Each point is reached from the start by the listed moves, each made once or not at all, plus a little noise. Is the number of moves made odd or even? Then give how often each move was made.

Moves:
(1): [32 -8 -6]
(2): [12 42  3]
Start: [26  2 14]
Points:
[37 47 16] -> odd (0, 1)
[60 -6  8] -> odd (1, 0)

Moves:
(1): [29  0 -4  1 -4  3 -4  2  0  0]
(2): [ 1 32 -4  0  3  0  4  0  1  3]
(3): [ 1  4 31  1 -2  0  0 -4  1 -4]
(4): [ 1  1  0 27  0 -2  3  0 -2  3]
(5): [ 4 -3  3 -2 39 -2  0 -4  5 -1]
(6): [ 0  0 -1  2  2 21  3  2  4 -1]
(7): [ 4 -2  1 -2 -1 -5 23  2  0  2]
(8): [-1  1  1 -2 -1  0 -1 23 -1  0]
Start: [ -7  22  -8  -5   5  11  11   3 -10 -26]
Points:
[ 24  60  15  25   2  32  17  27  -5 -25] -> even (1, 1, 1, 1, 0, 1, 0, 1)
[ -7  22  -9  22   6   9  13   4 -11 -24] -> odd (0, 0, 0, 1, 0, 0, 0, 0)
[ 25  24  26  -5  37  11   5  18  -6 -31] -> even (1, 0, 1, 0, 1, 0, 0, 1)

Moves:
(1): [33  3  0 -1  2 -2 -1  7 -2 -2  1  2  1  2  1]
(2): [-3 30  1 -3  0 -3  3  0  3  1  1 -2  2  2  1]
(3): [-1 -1 28 -1 -1  2  1  1 -1  2  1  0 -1 -1 -2]
(4): [ 1  2  0 32 -2  3  1 -1  0  0  5 -5  1 -1  0]
(5): [-2  2  3  1 40  1 -1 -5 -3 -2  1  4  2 -1 -6]
(6): [ 0  2 -3 -3 -2 25  0  0  5  0  1  2 -3  0 -4]
(7): [ 1 -3  2 -2  2  0 41 -1  0 -2  5  2  0  2  4]
(8): [-7  1  0  1  1  2  0 31 -2  2  3  1  1  1 -1]
(9): [ 2 -3  0  0  0 -5  1  2 27  1  1 -2 -2  2 -2]
(10): [-1  0 -3  0  2 -2  1 -2 -2 26  2  1 -1  2  1]
(11): [-2 -2  0 -5 -2 -1 -6 -5  1 -3 40 -1  1  3  2]
(12): [-2  3  1  8 -2 -2 -5 -2  4 -1  1 43 -4  6  3]
(13): [ 0 -2  0 -1 -2  3  0 -1  2  1 -1  2 27  3 -2]
(14): [-2 -3  3  1 -1 -3  0 -2 -5  0 -6 -2 -3 38 -3]
Start: [  3  -4  -3  19  -3  -1 -10   5   7 -26  12   1   1 -11  11]
Points:
[-13  22   5  53  29  -9 -16  22  35 -26  58  37  26  42   3] -> odd (0, 1, 0, 1, 1, 0, 0, 1, 1, 0, 1, 1, 1, 1)
[ -9  -5   7  60  36   0  28  25   2 -28  21  45  -3  33   6] -> even (0, 0, 0, 1, 1, 0, 1, 1, 0, 0, 0, 1, 0, 1)
[28 -6 28 16 34 22 21 -5  6 -6 58 54 21 43  5] -> even (1, 0, 1, 0, 1, 1, 1, 0, 0, 1, 1, 1, 1, 1)
[ 28  21  32  11  35 -11 -13   3  30 -30  50   0   0  36   1] -> odd (1, 1, 1, 0, 1, 0, 0, 0, 1, 0, 1, 0, 0, 1)

Moves:
(1): [21  0 -2 -5  3  5  1  1 -2  0 -4 -3 -2  0  0  1 -1 -3  1 -2  3  0  1 -4
 -2 -3 -3]
(2): [-2 28  2 -2  0  0  1  1 -1 -6 -6 -2 -2 -3 -4  0 -6  0 -6  1  1 -3  1  2
  3  1 -4]
(3): [ 5 -2 16 -1  2 -1 -2 -1 -3  0 -2  0 -1  4 -1  1 -3  1 -5  1  0  1  6 -1
  4  1  0]
(4): [  1   0  -1  27  -1  -1   0  -2   2   4  -4 -11   2 -10   4   3  -5   3
   0   2   3 -10  10   2   3  -6   5]
(5): [ 3 -3  1  2 20 -3  3 -3  4  2  1 -1  2  2 -4 -3 -1 -6  0 -2 -2  3 -3 -3
 -2  0  1]
(6): [-9  2  2  4  7 21  0  0 -2 -2  1 -1  1 -3  1  4  1 -4  2  1  3 -2 -5  0
  1  5  7]
(7): [-2  1  1  0 -5  1 16 -2 -4  3  3  4 -4 -1  1 -1  6  1 -3 -2  3  6  1 -3
 -2 -7  1]
(8): [ 3  1 -1  0  1  0  2 17 -1 -2 -1 -1  4  3 -3 -3  3  0 -6  3  2  1 -1 -1
  0 -2 -1]
(9): [ 1  4  6 -5 -5  1  3  4 20  1  1 -2 -1 -2  2  0 11  3  6 -2  4 -1  1  0
 -3 -1  1]
(10): [ 1  5  5 -5 -3  3 -4  0  3 25  0  0  9 -2  3  3 -1 -3 -3  0 -7 -5 -6 -4
  0 -8 -2]
(11): [ 6  5  2  5 -5  0 -3  1  5 -2 32  4 -5  8 -4  4  3 -3  0  6 -4  6 -4  7
  2  5 -5]
(12): [ 0  4 -1  5  1  2 -1  1  4 -6 -5 18  1  2  1  5 -2  2 -1 -1 -6  4  2  1
 -1 -2  6]
(13): [ 0 -1  5 -3 -4  0  7 -6  3 -4  2  2 28 -1 -9  3 -7 -2  6 -7 10 -3  3  0
  0  4 -5]
(14): [-2  1 -5  3 -2  1  2 -4  2  1 -1 -6  0 20  3  0  3 -3  2  3 -2 -1 -4  0
 -2  0  0]
(15): [  0  -1   2   0   5  -4   1   5  -2 -11   3  -3   6   3  27   1  -1  -5
   1  -9   4   6   0  -4   4  -5   1]
(16): [ 0  1  0 -3 -1 -5  0  4 -3 -1 -1 -2  2  0 -3 24  4  0  2  0  0  1 -1  3
 -4  0 -1]
(17): [ 2  4  0  2 -3  0 -4 -2 -5 -3  2  0  7 -2  0  0 19  2  2 -1  1  0 -2  3
 -2 -3  5]
(18): [ 3  1 -3 -1  7  2 -2 -4 -2 -3  6  3  0 -1  3  1 -2 26 -6  1 -1  0  0  2
 -5  3 -1]
(19): [-1  3  4  2  4 -2  3  8 -8  4 -1  1 -2  1  1 -7 -7  8 23  1 -6 -1  3  6
 -4  0  1]
(20): [-1  4  4 -4 -3 -1 -2  1 -7 -3  0 -2 -2 -7  9 -1  1 -1  3 33  4 -1  8  2
 -4 -6  1]
(21): [ 1  1 -2 -5  6 -4 -4  2  1  7  3  7 -5  4  0  4  0  2  6  1 19 -3  5  4
  6 -2  1]
(22): [ 0  3 -5  2  1  4 -7 -2  2  2 -4 -3  4 -2 -6 -2 -1  4 -4 -3  0 29 -3  4
  1 -2 -1]
(23): [ 2  0 -5 -2  5  5 -3  3 -2  2  3  0 -1 -4  1  1  6 -2 -3 -6 -3  6 22  1
 -4  2  3]
(24): [ 5 -3  0 -3  4  1  3  1  2  5 -3 -1  0 -3  3 -1  2  0 -1  0  0 -4  1 20
  2 -1  0]
Start: [-12   2   9  -8 -14  -1   1  -9   5  -8   3  -7  -4  -1   5 -16   1  13
   0 -10   4  -5  14   1   1   2  -1]
Points:
[ 10  14  18  27   9   4   9  -5   6 -26  39   5  40  -1  14  -5  13  34
 -19 -27  13  44  44   9   0 -11   8] -> odd (0, 0, 1, 1, 1, 0, 1, 1, 0, 0, 1, 1, 1, 0, 1, 0, 1, 1, 0, 0, 0, 1, 1, 0)
[ -5  52   5   3 -13   2 -13 -14   8  14  34 -17  25   1  -1  26  -5  32
  -4  21  26  11  46  26  -3  -9  -9] -> even (0, 1, 0, 1, 0, 0, 0, 0, 0, 1, 1, 0, 1, 1, 0, 1, 0, 1, 0, 1, 1, 1, 1, 0)
[ 18  60  33 -13  -7  40   8  11  12   2  31  13  31  -4 -11  -4  20  41
   4 -20   6  32  33  14  -8  -5   2] -> even (1, 1, 1, 0, 0, 1, 1, 1, 1, 1, 1, 1, 1, 0, 0, 0, 1, 1, 1, 0, 0, 1, 1, 0)
[ 13  46  11 -15   0   7  18  -7   5  19  30 -13  25  20 -17   8   1   5
  15 -19  -2  34  23  10 -13  -5 -16] -> even (1, 1, 0, 0, 1, 0, 1, 0, 0, 1, 1, 0, 1, 1, 0, 1, 0, 0, 1, 0, 0, 1, 1, 0)
[  3  47  13 -24  -6  28  13   4  -5   4  -3 -14  38   4  27  -6  20  -1
  -1   8  49  13  14  20   7 -26  -1] -> even (1, 1, 0, 0, 0, 1, 1, 1, 0, 1, 0, 0, 1, 1, 1, 0, 1, 0, 0, 1, 1, 1, 0, 1)
[ -7  14  34  -5  -6 -10  24 -11 -11 -15   0   7  27  17   3   5  15  17
  28  13   5   3  26   8 -16 -11  10] -> even (0, 0, 1, 0, 1, 0, 1, 0, 0, 0, 0, 1, 1, 1, 0, 1, 1, 0, 1, 1, 0, 0, 0, 0)
[ 13  13  -1  -6  13   4   4  16  -5 -11  -5  -1   8  22   0   4  25  14
  18 -16 -10   8  31   6 -17  -5  11] -> odd (1, 0, 0, 0, 1, 0, 0, 1, 0, 0, 0, 1, 0, 1, 0, 1, 1, 0, 1, 0, 0, 0, 1, 0)

Moves:
(1): [-2 -8  5  5  3 -4  3  2 -3 -8  1  1 -4  5  0 -2  1 -4 10 -4 -5  0  1  3
 -1  2]
(2): [  1   7  -1   3   0   6  -2  -8   7   0   7 -13   5  -2   8   3  -2   1
   5   4   1   5 -11  -3  -5  -1]
(3): [ 5  6  2 -2  1 10 -4  5  6 -2 -7  4 -5 -2  2 -5 -1 -3  1 -4 -8 -4  1 -1
 -1  2]
(4): [-8 -6 -7  2 -4  3 -6  4 -5  6  8  2 -2  2  0  0  2 -6  5  3  0  4 -4  6
  5  3]
(5): [-11  10  -5  -5   7  14  10  -7  -5   0   7   6   1  -5  -3 -13  -6   1
  -2  -7  -1   4  -2   2 -16   0]
(6): [ 13   1  -3  10  -7   8  -4   0  10   1   1  -9 -16  -7  -3   4  -4   5
   9 -12  -9  -7   9   3   4   1]
(7): [  0   0   6   7  -2   3  13   6   7  -5   2   1   1   5   9  -4  -3   3
 -12  -9  -3   6   1  -5  -3   0]
(8): [ 6  5 -7 -1 11  7 -1  5 -5 -2 -4 -4  2  5  0  7 -6  1 -2 -3 -1 13  9 -5
  1 -1]
(9): [  3  -3  -8  -1  -3   4   7 -10   0  -8   3   2  -6   2  -6  -9   3 -17
  10  -1   2  13   4  -4   2   1]
(10): [ -1  -3   2 -12   2  -9   5   3  -3   8   0   1  -3  -2  -1   0  -5   3
   3  -5  -1   7  -3   6   2   4]
(11): [  0  -5   0  -4 -13   0  -7  -4   1  -7   0   4   9   6  -8   5   9   8
  -2   1   0  -2  -4   5  -9  -2]
(12): [ -2  -2  -8   2   2   2  -2 -10   8   6  -3   7  -6   6  10   5  -5   3
   2  -4   0   1   4  -5   5  -6]
(13): [  4 -12   0   8   6   6   3  -2   3  -6   4   9   9  -9  -5   9  -2   2
  -1   3  11   7  -1   2  -2  -8]
(14): [  1   2  -1   5   7   5   2  -6   3   4  -6  -7   4   1   0   0  10   3
  -6   5  -5   5 -12  10  -2  -5]
(15): [ 9 -3  4  5  4  0 -9 -3 12 -2  1 -4  1 -5  4  0  9  7  1  0 -2 -4  2 -6
 -4  5]
(16): [ -5   0   5  -3   4   3  -3  -2   0   1   3  -3  -5  -3  -8   5  -4 -12
  -3  -4   6  -1   0   5   4   6]
(17): [  4   4   7   2   4  -7   0   5  -7  -1   9  12   4   3  -1   6   1   4
  -5   1  10   2  -3   4 -10  -5]
(18): [ -7   2   7  -5  -2  -5   6   3   2  -3  -2   2  -3   3 -11   4   8  15
   5   8   3   2   0   1   0  -7]
(19): [ -1  -1 -10   3   2   1   1   6   6 -10  -6  -5  -4   9   2  -7  -4  -7
  13  -3   4  -4  -2   2  -1  -8]
(20): [ 8  0  0  0  5 10  2 -1  0 -6  4  3 -7  1  4  1 -2 -1 -6 -4 -5 -7 -2  3
  6  0]
(21): [ 7 -7  4 -2  3  1 -6 -5 -6  5 -3 -1 -6  5  2 -6 -7  0  2 -2  1  5  3 -6
  5  3]
(22): [  2 -11  -3   2  -2   0   2  -3  -6 -14 -10  -2 -14  -3   4   2   5   0
   5   1   4   8  -5   1  -3  -4]
(23): [ 1 -9 11 -1  6  2 -8  6 -2  0  4 -1  5 -4 10 -3 -2  2 -1 -1 -6  2  9  2
  3 -9]
(24): [-5  4 -3  0  2  0 -6  2  5 -6 -2  8 -3 -6 -8 -5 -5  1 -1 -7 -1 -8 -4  5
  8 -1]
Start: [  5 -13 -11 -11  -2  12   3  -1   4  -2   1  10   0  -5  -3   7 -11   1
  -3  -9   1  -1  -1  -9 -13  10]
Points:
[ 26 -32 -18   8   2  28  -4  -4  16 -12  -5   4 -18  -8  -7   8 -27   1
  20 -22   9  -1   9  -9  -8  -2] -> even (0, 0, 0, 0, 0, 1, 0, 0, 0, 0, 0, 0, 1, 0, 0, 0, 0, 0, 1, 0, 1, 0, 0, 0)
[ 24 -35  11  19  10  36  -9  -3  54 -47  22  22 -14  -3   1  27 -15  27
  12 -38   4  -9  -2   7 -17 -24] -> odd (1, 1, 0, 0, 0, 1, 1, 0, 0, 0, 1, 1, 1, 0, 1, 1, 1, 1, 1, 1, 0, 0, 1, 1)
[ 22 -29   1   5   5  26   3  14  33  -8 -10  -5 -37   9   3 -10  -4  17
  26 -33 -24   7  -4   5  -8  10] -> odd (1, 0, 1, 1, 0, 1, 1, 0, 0, 1, 0, 0, 0, 1, 1, 0, 0, 1, 1, 0, 1, 0, 0, 0)
[ 15 -51  19  -7   3  14   4 -10  18 -23  15  42 -24  -1 -20  16 -24  11
  12 -43   8  26  16   6  -5 -10] -> even (1, 0, 0, 0, 0, 1, 1, 0, 1, 1, 1, 1, 1, 0, 0, 1, 1, 1, 0, 0, 1, 0, 1, 1)
[-11 -19  -9 -28  12  46  -5 -16   2   5   9  28 -27   0  -7 -15 -22 -17
  14 -22  -1  25  15  -8  -5   4] -> odd (0, 0, 1, 1, 1, 0, 0, 0, 1, 0, 0, 1, 0, 0, 0, 1, 0, 1, 0, 0, 1, 0, 1, 0)
[ 31 -34 -20   8  -5  40 -11 -11  34 -28  -1 -11 -36   1  12   1  -8  18
  13 -37 -14   9 -33  11 -11   5] -> odd (0, 1, 0, 1, 0, 1, 1, 0, 0, 1, 1, 0, 0, 1, 1, 0, 0, 0, 1, 1, 1, 1, 0, 1)
[ 15 -24  -8  -2  31  60  19 -23   7 -24  21  40  12   3   1  16 -15  -5
 -31 -31  10  41   0   4 -33 -18] -> even (0, 0, 0, 0, 1, 0, 1, 1, 1, 0, 1, 1, 1, 1, 0, 1, 1, 0, 0, 1, 0, 0, 1, 0)
[ 25 -43   7 -19  21  22  -2   0  -4  -1  10  22  -2 -14   8   9 -28   7
  -8 -16   1  12   4  -2   1   0] -> odd (0, 0, 0, 0, 0, 0, 0, 0, 0, 1, 0, 0, 1, 0, 0, 0, 0, 0, 0, 1, 1, 0, 1, 0)
[ 12 -31 -15  -6   4  44 -13 -11  34 -50  -9  26 -15  -6   6  16 -12  23
  17 -15   4  -1 -17   1 -11 -34] -> odd (0, 1, 1, 0, 0, 0, 0, 0, 0, 0, 1, 1, 1, 0, 0, 0, 0, 1, 1, 1, 0, 1, 1, 1)
[ 22 -28 -12  -4   7  26  -7 -30  41 -17  -7  -5 -35 -21   6   8   2  23
  28 -22 -13  22  -8   1  -2 -12] -> odd (0, 1, 0, 0, 0, 1, 0, 0, 1, 1, 0, 1, 0, 1, 1, 0, 0, 1, 0, 0, 0, 1, 1, 1)
[ 29 -37   7  -7  -3  35  -1  17   8 -24  -5  15 -38  13   5   5  -1  28
   8 -30 -14  15 -13  20 -17 -17] -> even (0, 0, 1, 1, 0, 1, 1, 0, 0, 1, 1, 0, 0, 1, 0, 0, 1, 1, 1, 1, 1, 1, 1, 0)
[ 37 -30 -21  -1   0  55   1 -40  13 -28  -2   2 -33 -10  -8  -9   8   6
   6 -27 -12  14  -8  -1 -31  10] -> odd (0, 0, 0, 0, 1, 1, 0, 0, 1, 0, 1, 0, 0, 1, 1, 0, 0, 0, 0, 1, 1, 1, 0, 0)

Moves:
(1): [  2  -5   7  -6 -12  -3  -7   6  -2   5  -4  -9   3   2  -5   0  12  -3
   6   7  -7  10  -5   9]
(2): [  0  -3  -2  -1   1  -2   5  -4   4  -6  -8 -10 -10   0  -2   4  -5  -3
 -11   2  -6  -2  -2   1]
(3): [-9 -2  2  2  8 -2 -2 -3  2 -2  1  5 -2 -1 10  6 -1 -1  8  8 -3 -4  1 -1]
(4): [ -6   0   2   7  10  -1  11  12   5   8  -2  -5   0 -10 -11  -3  -2   7
   0   2  -3  -3   2  -9]
(5): [  6  -2  10   0   0  -7  -6  -2 -10   0   4  -1  10  -4  -1   0  -5  -3
  -1   7   1  -5   3   0]
(6): [ 2 -2 -6 -1  0  5  1  1 -3 -1  4 -8 -1  7  7 -3  1  9  2 -1 -3  2  4 -2]
(7): [ 1  4  1 -5  4 10 -3 -2 -1 -8 10  3 -7 -1  1  3 11 -3 -9  7  3  1  5 10]
(8): [ -1  -5  -1  13  11 -13   0   8   2   3   0   1   0   1   1   4   7  -8
  -7   7   0   2   7  -9]
(9): [  6   9   3   1   4   7 -14  -3   0  -1   0   1  -4   3   6  -4   0  -1
  13  -4  -4  -7   7  10]
(10): [ -3   6  -6 -10   9  -7   6   0  -1   1   1  -8   0   0   0   8   3   7
   7  -4   7   6   6 -11]
(11): [-1  4 -2  2  2  6  4  0 -1  5  1 -3  3 -4  2  4  0 -4 -5 -5 -1  7 -6  0]
(12): [  0   1   5   9 -14   5   4   4  -8 -10  -5  -6   3   4  -3   5   2   2
   6   0   3  -4  -1  18]
(13): [ -6   7   2  -1  -4   2   0  12   7   2  -6  -8   0   0 -11  -2  -7   1
  -3   0   0  17 -12 -15]
(14): [  6  -5  10  -5   2  -3   5   3  -2  -5   0  -1  -4   1   0  -2  -3   2
  -4   2   6   0 -14   5]
(15): [  2   6  13   6 -12  -1  -3  -6  -2  -3   8   1   0  -7   7   4   6  -6
  -2  -6   2 -12   3  -4]
(16): [-13   8   8   6   9  -4  -4  -7  -2   8  -4   3   4  -4   0   0  -5   5
 -10  -4   6  -3   0  -3]
(17): [  0  -1   7  -4  -7   2  -5   5 -14   3  -4   0  -4  -4  11   7  -4 -10
  -7   4   3 -10   5   3]
(18): [  4  -1  11   6  -7  -1  -5  -7 -13  -6  -6   3  -4  -7   2   2  -3  -6
   6  -4   3   9   3  11]
(19): [  3  -8 -10   4   1   3   8  -6  -3   2   0  -3  -1   2   5  -2   5  -6
   3  15  11  -4   0  -7]
(20): [ 7  1  2  0 -2 -8 -3  8  6 15  4 -4 -4  2  1  5 -9  2 -9 14  4 10 -4  9]
(21): [ 10 -12   8   1  -1   5   7  -2  11  12  -2   5  -3   5   6  14   4  -4
 -13  14   5  -4   4 -18]
(22): [  2   2  -8  -5  -2  -3  17   1  -2   1   3  -4   0  16  -3 -10   5  -9
   2   3 -11   8   1   0]
(23): [ -8  -1  -9   2   4  -1  -3  -9   0   6  13  -2  -6  12  -7   7   3  -2
   8   3  -1 -10  -6  -2]
(24): [ -7  -7   5   5   6   3  -1  -1   9   3   3  -3   5   0   6  -5 -10  -6
  -2 -14   9  -2   8   6]
Start: [ -9   5  -7   8   5  -5   8 -12  14   4   4  -4   6 -22  -4  12   9  20
  18  -6   2  -2  14   6]
Points:
[-30 -15  16  31  18   7  -2 -17   5  33  10 -22  -8 -15  25  45  23 -19
  -6  33  24  10  24 -10] -> even (1, 0, 1, 0, 0, 1, 1, 1, 0, 0, 1, 0, 1, 0, 0, 1, 1, 1, 1, 0, 1, 0, 1, 1)
[ 23   7  14  42 -17 -19   7 -14 -19   3  17 -23   4  -6  16  15  18  -4
  29  25  10  -3  36  33] -> even (0, 0, 0, 0, 1, 1, 0, 1, 1, 0, 0, 1, 0, 0, 1, 0, 0, 1, 1, 1, 0, 1, 0, 0)
[ -1  33  23  24  -7  -2   6 -12  -7  10   2 -36  -2 -25  12  26  -2  27
  22  -2  37  21  -1  15] -> even (0, 0, 0, 0, 0, 1, 0, 0, 1, 1, 1, 1, 1, 1, 1, 1, 0, 1, 1, 1, 0, 0, 0, 0)
[ -8  -2  28  27  22 -37  40   8  -2  24   4 -43  -3 -40  14  32 -13 -22
  -9  28  25  16  14 -15] -> even (0, 1, 1, 1, 1, 0, 0, 1, 0, 1, 1, 0, 1, 1, 1, 0, 1, 1, 1, 1, 0, 1, 0, 1)
[-22  14  27  28 -10  18   3 -10  16  34  28 -25  -4 -14  17  51   0   4
 -27   8  34 -10  13   8] -> even (0, 0, 0, 0, 0, 1, 1, 0, 0, 0, 1, 1, 1, 0, 1, 1, 1, 0, 0, 1, 1, 0, 1, 1)
[-15   5  30  52  11 -22  19 -18 -15   2  11 -31   2 -33  -9  33   7  13
  -2  -2  10 -20   6  14] -> even (0, 1, 0, 1, 1, 1, 0, 1, 0, 0, 1, 1, 0, 1, 1, 1, 0, 1, 0, 0, 0, 0, 1, 0)
[ -7  -4  49  33   6  -1  -6 -11   1  11  11   0   5 -47  30  49   7 -31
 -18  14  24  -2  34 -11] -> odd (0, 0, 1, 0, 1, 0, 1, 1, 0, 0, 1, 0, 1, 0, 1, 0, 1, 1, 0, 0, 1, 0, 0, 1)
[ 12   3  34   9 -30   9   8 -25 -27 -28   0 -23 -23 -15  25  25  35 -23
  26  30   3 -17  17  60] -> even (1, 1, 1, 0, 0, 0, 1, 0, 1, 0, 0, 1, 0, 1, 1, 0, 1, 1, 1, 0, 0, 1, 0, 0)
[-16  -2  32  31  24 -18  34  -6   1  14  -1 -30  18 -10  12  32  -4   5
   2   2  26  25  17 -13] -> even (0, 0, 1, 0, 1, 1, 0, 1, 0, 1, 1, 1, 1, 1, 0, 1, 0, 1, 0, 0, 1, 1, 0, 1)
[ -9 -14  13  31  35 -25  27 -14 -11  27  22 -35 -16 -12   7  17  -4 -12
 -23  38  24  -9  26  19] -> odd (0, 1, 0, 1, 1, 1, 1, 1, 0, 0, 0, 0, 0, 1, 0, 1, 1, 1, 1, 1, 0, 1, 1, 1)
[ -1   3   9  28  16  17  34 -27  -4  11  17 -18 -18   5   0  18  27  14
  19  30  17 -17  20  19] -> even (0, 0, 0, 1, 0, 1, 1, 0, 1, 0, 0, 1, 0, 1, 0, 1, 0, 1, 1, 0, 1, 1, 1, 0)
[ -2  18  10  -4   2  -3  19  -1  15  36   5 -35  -2  -7  -4  32  20  15
  -7  21  10  59  10  -3] -> odd (1, 0, 0, 0, 0, 1, 1, 0, 0, 1, 1, 0, 1, 0, 0, 1, 0, 1, 0, 1, 1, 1, 0, 0)
